Every row gives one point. Examples show where two turns around zero, p and q, send a point. Write where each new point lands after one turn and then the other. Backwards means that the second turn is done in reverse. Each puzzle has new turns, and all numbers are rounded.

Turn p:
  5 -51 -> -30 -41
-7 22 ->  9 21
17 10 -> 19 -4
-10  40 -> 19 37
 -5 -20 -> -17 -12
Turn q:
-15  39 -> -39 -14
35 -2 ->  3 35
-27 -10 ->  10 -27
  6 -27 -> 27  6
Where do these land?
q, then p:   8 -17 -> 18 -6
q, then p backwards:  7 45 -> -39 -24
p, then q: -15 -28 ->  10 -30

Turn p:
32 13 -1 ->  22 -20  17
-33  -9 -30 -> -13  43   2
-35   8  17 -> -39   2  -8
-2 48 19 -> -28 -31  30
 24 -38  -6 ->  37   6 -25
 15 -21   1 ->  21  -1 -16
Turn q:
 -9 -13 -20 ->  7 23 -7
13 53 -4 ->  35 -35  23
 -3 -33   6 -> -24  17 -17
-40 -10  -3 -> -10  34  22
28 37 -1 ->  27 -38   3
 12 -33  21 -> -33  -1 -24
Where do these land?
q, then p backwards: -29  -9 -40 ->  -4 -22 -45
p, then q:  8  4 30 ->  -9  25 -17
p, then q:   4 -44 -20 ->  43 -21  -9
q, then p: -6 16 14 ->  -5  -8 -20
p, then q: 44  8 27 -> -22   9 -47
p, then q: -20  25 -10 -> -18  -1  29

Turn p:
  7 -22  34 -> -32 -16  20
  3  35 -41 ->  43   8 -32
-23  16  13 -> 18 -1 25
  7 -28   4 -> -28   6  -1
 5  5 38 ->  -9 -30  23
  1  -5 -48 ->  10  32 -34
Turn q:
-18  -4 -21 ->  14 -11 -22
 31 -46  -7 -> 44 22 27
-7 16 39 -> -34 -16  21
20 37  6 -> -35  24  -5
-26  -4 -16 ->  11 -20 -21
Where do these land?
p, then q:  -9 -38 -25 -> -29 -11 -35
p, then q backwards: -23  50   6 ->  -4 -55  -6
p, then q:  23 -16  -9 ->  12 -11 -25
p, then q:  9  4 27 ->  15 -16  19

Turn p:
-39   7  16 -10 -> -29  22  18 -17
-32  23   8 -11 -> -29   8  10 -27
 29 -23  33  20 ->  27  31 -25  23
 25 -25 -33  -5 ->  28 -29  12  23
-12  36  -4 -27 -> -12 -12   6 -43
 29 -18 -20  33 ->  15 -20 -21  40
Turn q:
-12 -38  47 -24 -> 62 15 16  1
-19  13   7  20 ->  -8   1   6 -30
  7 -31  27   9 ->  29 -10  29   3
 -2  24 -19  10 -> -29  -1 -10  -8
 36  22 -23 -43 -> -22  25 -24  50
-26 -17 -34  15 ->   0 -37 -26 -17
16 27 -5 12 -> -32   7   9   2
Where do these land?
q, then p:  -7  15 -15 -28 -> -16 -32  -3  -1
q, then p: -10   2   5 -19 ->   3 -18  -9  -8
q, then p: -30  -8   5  40 ->  30  17  35 -12
p, then q:  47   4  68 -12 -> -61  25 -19  48
p, then q: -18 -39 -14  -1 ->   2   2  38 -24
p, then q:   4   8 -26  27 ->  10 -35  -6 -10
q, then p:  14  18 -22  -7 -> -30  -8   5  10

Turn p:
 17 -24 -20 -22  12 -39 -> -31  -3  24 -27  13 -31
-36  27 -42  -4  10  14 ->  48 -10  10 -36  -1  16
 12  16 -30  -8  -9   3 ->  16  22  -3 -24   8  -9
-38  19  34 -10 -11 -27 -> -1 -6 39 27 18 36
 38 -43 -10  24 -15  32 ->  -4  10 -38  13 -34 -49
20 -1 12 29 15 -9 -> -30   6 -13  -2 -22  11
-14   5  57  -9  -2  26 ->   1 -19 -19  50  18  25
Turn q:
-27 -11 -19 -28  19  30 ->  32  12 -30  12 -23 -21
-13  11  48  30 -22  -5 -> -18  -1  24  34  42  10
-18 -10  30   4   2 -30 -> -8 32 21  3 26 -5
 55 -31  -6  12   1 -19 -> -51 -12   5 -38 -12 -11
 22  17 -35  -5 -34   9 ->  -5 -24 -14  -7 -28  41
  9  39 -12 -24 -12  24 ->  25 -26 -30  -3   3  28
-29 -15  -6  12  46  -9 ->  25  18  25  -1  -8 -42
Where do these land?
p, then q backwards: -25 -34  -9 -50 -10  20 -> -7 25 25 24 47 29
q, then p: -24  25 -13  28  18  17 -> -38  14 -15  22 -16 -14
p, then q backwards:  -6  -6 -18  -4 -33 -14 -> -27  -9   0  13  22 -17
p, then q: 55 26  5 20  0 16 ->  48 -15   1  -3 -29  31
p, then q:  32 -40 -13 -38  22   7 ->  12  52  22 -33 -16 -11
p, then q backwards: -14  -4  41 -10  21  -4 ->  15  16  17  22 -30  18
q, then p: -29  25  13  -5   5 -42 -> -17   0 -41  -1  25  29
q, then p: -10 -17   7  31 -42  19 ->  18  -7   5  23 -48  18
q, then p backwards:  20  25 -13  29  19 -20 -> -34  -6 -23 -12  20 -24
